Each row of a before or after table is a point. The points were changed in one or more steps. Then noise was added and the rows were shuffled. The steps act on columns, c1 being the first. Name the steps. A step turns or swaps two columns, mirrors them in a line or flattens them onto one, adds a multiple of one to another, or multiplies or shifts one. Angles are multiples of 10 degrees, from the lower column toward the higher: turns from -170 to 170, lines from 10 to 170 but not 90. Use the fewest steps. Two steps may share a column if one is a turn and the other turns, adds or multiplies; they go together, in the order done. Otherwise the lowest column goes first.
In the rows, zero is written as 128.

Before (13 x 3):
[[119 118 138]
 [151 145 134]
 [128 172 109]
 [143  55 168]
 [ 79 148 150]
 [118 137 118]
 [142  76 165]
 [123  83 180]
 [133 171  95]
 [163  96 137]
 [106 135 103]
 [131  70 153]
 [ 92 151 116]]
After:
[[142 169  57]
 [151 133 147]
 [118 118 136]
 [143 166  76]
 [ 92 117 152]
 [133 154  70]
 [134  96 174]
 [ 79 151 147]
 [120 139 118]
 [127 111 171]
 [105 101 136]
 [162 135  96]
 [123 180  83]]
Steps: swap c2 and c3

Before:
[[144 126  80 150 152 119]
 [110 148  83 103  79 197]
 [135 124 109 107 112 101]
 [115 134 111 125 126  97]
 [119 128 138 134 109  94]
 [120 131 102 109  98 108]
 [140 127  93 126 206 140]
 [110 158 123 115 112  80]
 [ 96 121 113 126 125  86]]
After (9 x 6):
[[114 106 112 126 156  99]
 [133  95 109 107 139 102]
 [141  74  92 122 195 140]
 [ 96  98 112 125 169  87]
 [117 140 135 131 143  98]
 [120  94 101 106 118 109]
 [141  55  78 150 159 119]
 [111  76  85 104   9 198]
 [110 149 123 113 160  80]]
Steps: add 1.5 times c3 to c2; add -1 times c6 to c5

Before:
[[152 127  74 101 148  94 132  85 113]
 [148 141 130 125  92  63 127 122 106]
 [100 117 166  72 103 186 142 108 169]
 [126  86 111 155  54 123 126 136 155]
 [131 173 102 124  95  90 159 110  36]
 [102 128 137 125  80 143 110  71 106]
 [107 125 131 102 155 132 164 157  75]
 [150 108 134 133 116 122 121 115  73]
 [124 150 133 166 157 119 144 149 107]
 [119 127 169 129  93  97 151 145  87]
 [ 94 169 121 139 185 153 175 111  85]
 [176 160 122 103 102 116 121 156  87]
 [ 86 128  81 170 143 156 162 184 123]
 [156 136 113 128 110 167 181 125 144]]
After:
[[118 128 168 145  93  98 152 128  88]
 [133 175 103 109  94  89 158 125  36]
 [ 86 129  81 185 143 152 161 169 123]
 [147 142 131 122  92  62 126 125 108]
 [152 127  75  85 149  92 132 100 112]
 [ 94 169 120 112 184 153 175 138  87]
 [156 137 114 125 110 168 182 129 144]
 [101 116 165 110 103 185 142  73 171]
 [149 107 134 115 116 122 121 133  73]
 [176 160 123 156 102 116 122 104  87]
 [105 126 131 157 156 132 166 101  76]
 [126  86 113 136  54 123 126 155 155]
 [124 149 133 150 156 119 145 167 106]
 [101 128 138  73  81 143 110 125 105]]
Steps: swap c4 and c8

Before (13 x 14):
[[203 134 124 107 100 158 132 146 131 147 157 148  93  61]
 [126 104 107 161 161 129 125 119 128 102 125 184  94  94]
 [135 132 119 129 157 112 183 171 100 145 181 101 147 117]
 [127 103 125 105 113 100 122 148 103 142  80 112 142 111]
 [121 151 128 108 143 114 110 160 135 163 135  92 142  82]
 [132 123 172 121 146 126 157 107 123 153 151 171 171 147]
 [175 102 147 114 115 147 107 170  89 176 149 134 106 124]
 [122 134 144 127 148 178 110 118  81 125 166 106 116 143]
 [128  99 113 113 193 162 102  92 112 133 168  98 194 116]
 [201 109 114 109 101 159 117  70 133 190 164 171 123 171]
 [112  89  82  93 119 206 129 129 143 151 142 111 123 128]
 [148 122 107 144 143 136  90 123 105 137 118 156 191  98]
 [145  92 141 170 119 132 139 104  97 160 131 169 132 108]]
After:
[[158 146  74 156 153 126 124 119 127 151 140 187  97  97]
 [ 54 160 118 105 141 168 135 147 131 121  95 145  91  61]
 [133 131 105 132 163 111 184 169  98 131  68 102 147 114]
 [126 143  78 149 147 137  90 123 106 111 134 157 189  97]
 [128 168 158 173 117 132 139 102  99 104 115 169 131 108]
 [141 120 167 127 141 194 109 120  78 142  94 105 113 141]
 [137 134 240 117 144 122 157 107 122 116  97 171 172 146]
 [ 66 185  92 109 132 169 113  71 131  82  73 170 125 172]
 [150 154  13  90 104 227 129 129 144 108 107 110 117 126]
 [173 154  88 114 175 172 103  93 109 137  91 101 199 112]
 [133 148 121 107 110  91 121 146 103 100 170 112 141 108]
 [ 97 173 175 115 125 151 110 170  87  89  91 135 106 123]
 [133 105 128 109 146 111 109 162 135  93 111  90 139  80]]
Steps: turn c1 and c2 by 150 degrees; turn c1 and c5 by -30 degrees; multiply c3 by 2.5; multiply c6 by 1.3; turn c10 and c11 by -160 degrees
